Each row of a before or after table is a point. One or more steps were done to the points. Then noise was added and the rows were shuffled. The steps act on how far a point lies along the listed directions, d1 being the first. What was done? A step turns or swaps two directions, mirrors them in a line or flattens them onto one, adds a multiple of one to another, or multiplies one. Angles are multiples of 10 degrees, from the lower direction toward the higher: turns from -170 to 170, lines from 10 to 170 but not 90. Use the fewest steps. Two steps may share a direction if one is a turn and the other turns, adds or multiplies; they go together, in the order done. Otherwise the lowest direction goes first.
(in the rows, 128 means zero)

Directions:
(1): [ 96 176]
(2): [176 160]
Before:
[[ 90 117]
 [109 139]
 [148 135]
 [ 92 120]
 [140 127]
 [147 128]
 [152 160]
 [106 120]
 [142 134]
 [ 80 133]
 [159 142]
 [120 181]
 [151 148]
 [146 172]]
After:
[[164 120]
 [144 220]
 [163 137]
 [182 147]
 [ 63 126]
 [ 61 117]
 [151 120]
 [ 37 159]
 [ 90 118]
 [152 135]
 [ 87 162]
 [163 163]
 [159 188]
 [ 92 250]]
Steps: multiply d1 by 2.5; multiply d2 by 1.6

Directions:
(1): [131  54 111  97]
(2): [ 62 113 173 133]
(3): [175 107 188 150]
Before:
[[158 214  84 118]
 [164 129 191 154]
 [118 132 122 122]
 [ 59 112 115 115]
 [119 146 185 146]
 [ 79 133 170 121]
 [141 171 121 147]
 [101 136 172 138]
 [129  55 158 160]
 [122 102 108 126]
 [ 78 106 184 131]
 [141 148 165 162]
 [ 66 130  96 112]]
After:
[[101 148 176 145]
 [ 80 138 174 127]
 [136 193 128 155]
 [ 65 126  94 107]
 [117 168 194 152]
 [156 248  90 134]
 [130  29 152 153]
 [119  82 105 118]
 [141 170 166 171]
 [ 60 104 112 113]
 [ 75 104 182 129]
 [165 142 193 156]
 [121 132 126 122]]
Steps: multiply d1 by 1.6

Directions:
(1): [109 126 177 107  74 205 164 121]
(2): [139  82 164 208 167 165 112 144]
(3): [ 74 175 157 151 131 126  74  65]
(4): [129  70 160  97 163 100 164  59]
(5): [122 195 147 134 192 133 192 142]
(6): [175 146  76 174 106 151 159  64]
Before:
[[128  99 118  72 135  79 140  42]
 [104 129 125  94 137  83  93  52]
 [115 205 169 152 221 109 107 150]
 [102 102 150 136 186  79  96 115]
 [ 96 161 148 109 136 119 103 166]
 [ 80 171 179 160 196 104  82 136]
 [133 112 125 132 120  86 104  45]
 [126 108 159 144 106 157 122  84]
 [140  99 123 125 109 148 116 123]
 [104 171 128 144 144 105 131 154]
 [ 95 175 171 108 149 138 148 146]]
After (11 x 8):
[[ 97 158 167 107 134 135 132 143]
 [128  86 153 143  81 154  99  79]
 [ 96 162 149 108 138 119 105 167]
 [126 112 122  74 146  80 150  46]
 [102 183 135 144 157 106 143 155]
 [132 127 130 135 134  88 120  50]
 [101 149 129  96 154  85 111  56]
 [ 97 134 160 141 217  81 128 123]
 [ 79 194 186 161 217 105 105 140]
 [141  89 121 124 100 148 108 120]
 [112 233 176 154 249 112 133 154]]
Steps: add -1 times d1 to d5

Directions:
(1): [ 93 129 135 211 109 105 182 145 181]
(2): [185 130 131 138 137 186 103 103 211]
(3): [ 92 226  98  91 130 137 155 101 150]
(4): [124 126 184 149 110 141 146  30  96]
(5): [160 177 142 182 188 165 139 157  77]
Before, 14 rows:
[[172 150 134  98 151 166  92 101  80]
 [115  48 132 108 100 109 121 135 125]
 [156 156 110 128 161 143 127 149 120]
 [183 133 144  96 143 163  84 105 109]
 [161 147 133 121 144 182 109  93 112]
 [154 123 133  70 155 143 106 103 111]
 [111 151 131 134 122 132 129 142 137]
 [126 136  91 120 135 119 131 165 158]
 [102 144 100 109 130 105 124 152 134]
 [165 148 125  83 113 150 107  84 123]
 [100  84 119 121 112  88 140 142 139]
 [105  37 115 102  88  92 119 158 120]
 [117 148 123 130 132 133 129 121 138]
 [159 139 108 121 131 129 117 142 162]]
After, 14 rows:
[[150  88 111 144 136 117 117 185 144]
 [164 112 135  77 157 146 101 109 103]
 [202  72 153 122 120 148  86 112  96]
 [140  73 143 150 122 125 108 142 128]
 [131  87 145 146 112 123 112 153 131]
 [142  59 131 154 138 105 101 183 107]
 [ 95 248  96 121 175 158 175 159  82]
 [143 137 118  56 110 145  93  76 114]
 [155 172 124  62 127 157  95  83 132]
 [134 117 101  90 118 114 119 128 155]
 [171 114 116 130 133 126 111 150 154]
 [142 115 126  91 111 157 101  76 140]
 [102 235 107 119 171 160 169 134 101]
 [115 158 120 154 163 126 157 162 106]]
Steps: turn d3 and d5 by -160 degrees; multiply d3 by 3

Directions:
(1): [128 174 213 101 158 145  94  95 133  84 103 190]
(2): [ 54  93 128 168 100 144 125 152 111  31 111 119]
(3): [131 214 131  97  72 131 147 147 165  91 185  86]
(4): [127 171  52 132 103 157  42  81 110 128  95 122]
(5): [137 146 139 163 127 219 109 210 108 162 149 158]
Before (8 x 12):
[[125 134 135 158 110 159 123 177 111 150 152 144]
 [103 130 151 127 139 106 133 105 121  74 127 128]
 [103 148 192 120 169 130  63  44 101  59  65 186]
 [111 175  75 119  91 142 102 130 139 119 157  80]
 [152 156 148 118 110 158 103 141 145 159 139 126]
 [131 119 160 136 155 160 126 151 117 177 124 180]
 [119 154 130 123 107 172 121 169 126 109 152 127]
 [132 174 161 103 129 140  98 142 134 123 143 153]]
After (8 x 12):
[[153 150 140 121 113 161  94 136 141 161 130 129]
 [134 164 145 108 135 143  77 131 120 132 130 164]
 [111 174  69 121  94 148  95 123 136 120 150  80]
 [118 142 107 131 115 182  91 149 108 121 126 135]
 [104 124 141 128 145 109 119  96 113  79 115 132]
 [107 179 248  94 145 110 135  93 138  35 132 159]
 [133 127 171 129 151 158 141 162 126 168 138 177]
 [124 133 126 162 117 162 113 173 105 152 142 149]]
Steps: swap d3 and d4

Directions:
(1): [191 140 203  99 162 121  77  94  83 136 194  89 125 123]
(2): [117 125  95 126 214 124  99  55 115  50  85 149 131 141]
(3): [ 87 119 123  80 191 121 121 131 148 208 165 198 107 171]
Before (14 x 14):
[[ 84 117  83  86 246 123 105  97 114 121 100 196 148 147]
 [111 142  87 141 133 127 134 105 123  92  92 131 132 101]
 [118 133 129 117  86 149 152 171 155 189 135 143  93 123]
 [157 140 157 130 138 129 105 107 106 111 160  76 110 134]
 [109 133  79 129 145 157 124 115 129  75  68 139 151 142]
 [155 125 187  92 200 105  74  90 107 184 194 108  99 143]
 [178 168 193  83  88 117 107 185 111 236 224 124 124 116]
 [115 114  86 154 105 121 142 135 156  95 102 135 130 116]
 [ 61 117  45 159 125 128 143  74 143  65  62 175 144 130]
 [ 85 128 127  97 206 114 103  89 119 131 127 175 130 160]
 [143 125 130 140 162 150  82 101  93  53 116 101 131 110]
 [161 156 132 145 134 117 132  99 123  70  99 114 164  81]
 [ 79 120  95 123  99 134 155 156 149 176 129 137 111 140]
 [202 150 232  87 192 116  74  59  46 143 202  88 132 100]]
After, 14 rows:
[[146 155 122 155  81 120 162 144 144 103  95 119 167  77]
 [ 42 120  29 158 162 132 183  97 145  76  15 195 143 126]
 [119 153  77  96 251 115  77  50 107  68  97 191 128 146]
 [144 144 140 120  65 160 138 180 126 163 136 101 150 126]
 [ 79 120 111  97 103 127 164 218 146 235 146 176 146 129]
 [161 124 153 137  95 117 114 143 130 135 169  97 126 102]
 [138 134 170 136  14 128 145 162 123 200 192 104 135 107]
 [104 116  92 166  78 159 144 179 136 105  95 113 131 105]
 [134 127 157  97 156 128 102 106 103 159 181 109 108 138]
 [133 151 131 135  78 126 138 150 120 154 140 104 129  88]
 [150 136 156  97 182 140  92  87 115 128 143 133  92 127]
 [103 125  81 157 132 135 147 116 141  86  93 114 111 145]
 [ 68 126 121 111 115 120 153 166 153 195 132 174 128 149]
 [ 54 104  53 137 188 114 139 109 170 137  70 180 101 160]]
Steps: turn d1 and d2 by 140 degrees

Directions:
(1): [154 141 100  98  43 145 122  86 177  64 130  79 114  84  85 129 215 107
 100 129]
(2): [176 222  63 170 114  89 145 179 169 112 155 159 157 136 183 171 140 108
 171 120]
Before, 11 rows:
[[133 157 110 145 154 106 149 179 128 145 139 146 146 131 163 144  81 151
  162 138]
 [169 225  39 177  95  95 132 182 180 113 182 159 167 118 186 173 134 115
  170 113]
 [118 148 137 183 209 103 130 192  88 175 135 154 167 160 155 150  22 152
  156 128]
 [ 93 107 155 108 102 147 143  82 116 130 134 108 111 135  96 117 139 119
   93 109]
 [168 249  86 159  87 112 118 143 196  54 166 132 137 134 156 175 183 104
  154 129]
 [ 86  81 210 109 195 116 139 124  60 181 123 125 117 172 114 114  49 152
  121 151]
 [191 220  48 168  76 113 105 156 182 112 138 139 160 120 176 156 175  94
  147 131]
 [ 91  66 164 105 180 149 107 127  94 174 105 157  99 160 118 107  85 127
  108 117]
 [107  37 185 122 172 132  87 117  74 158  90 115 109 133  80 115 100 146
   93 123]
 [174 215  61 187 102  88 131 160 171 108 143 166 151 134 180 174 138 105
  167 142]
 [102  82 172 133 148 151 132 113 109 145 113 106 123 117  75 114 122 139
   95 130]]
After, 11 rows:
[[101  84 152 112 189 141 110 141  95 182 110 162 109 166 135 118  77 126
  114 115]
 [ 91  87 198 115 194 109 141 135  63 183 129 136 117 179 122 119  44 152
  128 153]
 [ 99  96 164 148 187 131 113 145  76 159 121 121 145 142 108 123  43 154
  123 135]
 [118 117 154 154 162 138 141 140 115 149 119 126 141 128 103 131 104 139
  117 128]
 [105 141 140 132 117 131 149 111 119 139 147 130 124 149 126 128 126 113
  115 106]
 [171 172  76 137  58 137  96 118 179  98 128 113 137 103 137 133 197 102
  117 132]
 [115 120 136 118 138 132 144 142 121 135 128 117 134 116 123 126 103 156
  137 139]
 [152 153  91 146  77 122 115 108 162  92 123 125 125 110 122 144 165 106
  125 145]
 [143 154  80 129  72 133 116 121 167 101 162 111 141  94 123 141 164 123
  124 117]
 [120  76 163 147 190 111 101 150  81 166 102 140 127 146 113 130  84 145
  118 122]
 [150 204 108 136  67 135 112 107 190  43 149 107 115 120 123 156 200 107
  131 129]]
Steps: flatten d1 and d2 onto the line at 30 degrees

Directions:
(1): [ 80 137 185 137 169 173  85  93 169 135 135 161 125 125 103 140 121  58
 175  59  95  79 136  84  92 176  38 184 166 171 118 172]
(2): [128 153  72  34 164 109  90 142  84 120 188 184 140 101 186 141 102 151
 228 151  90 142 125 104 185  73 107 164 169 105 152 130]
(3): [ 40 153 125  75 136 165 173  67 182 183 133 106  93 162 198 149 156 176
 127 127 185 101  56 112 117 118 131 145 134 112  72  59]
(4): [118  64 176 122 122 182  98 110 123  81 134  78 107 107 147 184  41 117
  95 212  61  70 126 105 135 135 166 131 157 144 167  54]
(5): [ 63  86 140 112 171 138  94  89 103 113 119 115 195 147 172 124 185 112
  58  58  63 177 158  81 199 141 178 116  97  77 124 141]
Before:
[[158 149 101 108 126 118 107 154 125 123 164 180 112  91  98 137  66 130
  203 173 114 120 131 131 106 104 101 147 166 146 152 143]
 [153 138 130 137 111 132 125 131 114 124 127 142 140 118  96 134 116 103
  138 127 126 104 141 140 125 131 115 131 146 149 145 139]
 [117 125 113 157 137 115 129 123 141 136  96 154 164 138  94  95 188  98
  117  55 149 152 146 124 125 158  85 136 112 132 103 187]
 [133 154  78  89 138  78 120 129 116 142 162 172 147 133 140 108 155 136
  186 109 137 145 133 129 152  92  90 135 149 104 136 171]
 [155 171 112  98 121 121 135 153 139 135 172 181 100 106 126 137  85 138
  238 190 163 109 109 145  80 115  69 157 161 165 148 130]
 [150 130 108 134 125 123 121 149 130 111 143 143 113 109 103 144 108 127
  142 173 136 121 126 130 117 126 108 127 148 145 146 113]
 [166 109 111 108 122 116 141 160  79  94 147 126 127 111 130 125  94 151
  147 177 116 150 139 138 141 109 153 122 134 120 145 105]
 [166 132 141 204 125  71 137 170 113 149 102 148 178 165  50  54 211  84
   79  39 141 197 171 142 110 153  99  92  72 130 107 222]
 [142 143 117 129 133 124 114 134 110 135 128 164 148 119 147 115 145 121
  142 108 121 156 131 114 150 128 119 136 116 125 129 150]
 [148 133 108 147 114 112 146 143 131 136 111 124 135 161 111 109 169 136
   93 103 170 166 141 142 127 143 130 108  93 120 117 160]
 [159 125 107 105 135 121 101 152 133 123 146 145 107 100 135 143  81 151
  184 176 128 122 113 132 106 113 102 151 165 159 149 118]
 [158 138 140 107 126 123  97 140 128 137 142 178 117 104 131 125  72 103
  224 158 106  89 127 116 117 129  86 168 184 176 159 147]
 [175 134 109 151  98 128 126 181 110 103 143 136 137 101  88 123  81 133
  139 166 123 135 153 166 114 106 128 118 132 138 148 138]
 [171 138 131 138 122 124 133 132 142 137 128 154 105 123  97 129 114 115
  178 124 148 118 135 139  92 137  87 141 149 160 131 133]]
After, 14 rows:
[[111 117 127 152 126  97 132 106 138 142 114 125 164 158 109  96 195 111
   84  66 143 153 149 133 135 137 125 104 107 103 119 176]
 [149 128 126 128 126 130 103 131  95 112 131 148 163 114 105 130 123  95
  133 114  96 120 157 126 150 128 124 130 142 139 153 151]
 [104  78 133 117 165 131  77 117 119 110 123 120 167 122 158 134 141 128
   93 104  79 166 143  97 157 142 154 128 125 119 141 132]
 [249 176  91 174 111  37 127 233  85 136 146 203 142 122  28  59 135  97
  202 114 150 172 171 170  92 108  45 121 122 161 145 235]
 [134 115 122 105 160 122  97 111 110 120 141 162 155 126 134 130 145 107
  160  85  93 156 158 103 154 130 114 144 139 124 142 148]
 [171 155  81 120 111 102 138 163 119 136 137 147 120 145 114 116 139 144
  155 135 177 155 133 151 125 118 108 123 116 128 130 159]
 [ 57 101 139  88 177 140  93  91 112 113 148 151 200 138 183 128 176 110
  116  84  75 181 152  80 174 145 149 135 109  91 136 147]
 [103  89 134 131 156 130  77 114 109  99 134 150 185 114 112 122 133  96
   90  90  52 174 173  92 162 139 162 119 118  99 144 168]
 [122 108 113 123 151 130  95 134 106  97 144 140 149 115 125 142 135 113
  113 135  98 151 150 104 160 130 134 122 133 118 147 126]
 [152 135 136 166 115 129 127 136 124 138 107 149 143 126 115 111 149 112
  112 105 137 148 137 127 123 147 124 122 105 139 122 152]
 [158 110 108 140 124 120  90 178  78  78 144 142 182  98 103 119 103 115
  115 130  70 172 184 140 163 109 148 113 122 113 163 160]
 [104  81 173 131 155 135  74 102 114 118 111 149 184 127 148 114 135  72
  119  80  50 134 165  77 169 165 143 144 140 132 151 168]
 [157 150  96 151 125 100 134 150 140 135 113 176 137 119  80  96 154 106
  172  96 169 133 137 143 102 140  54 147 135 155 116 186]
 [154  82 133 139 126 119 135 147  77  86 127 107 153 120 118 118 120 131
   88 146  96 168 161 132 153 132 180 103 108 109 146 116]]
Steps: turn d2 and d5 by 130 degrees; multiply d3 by 1.6
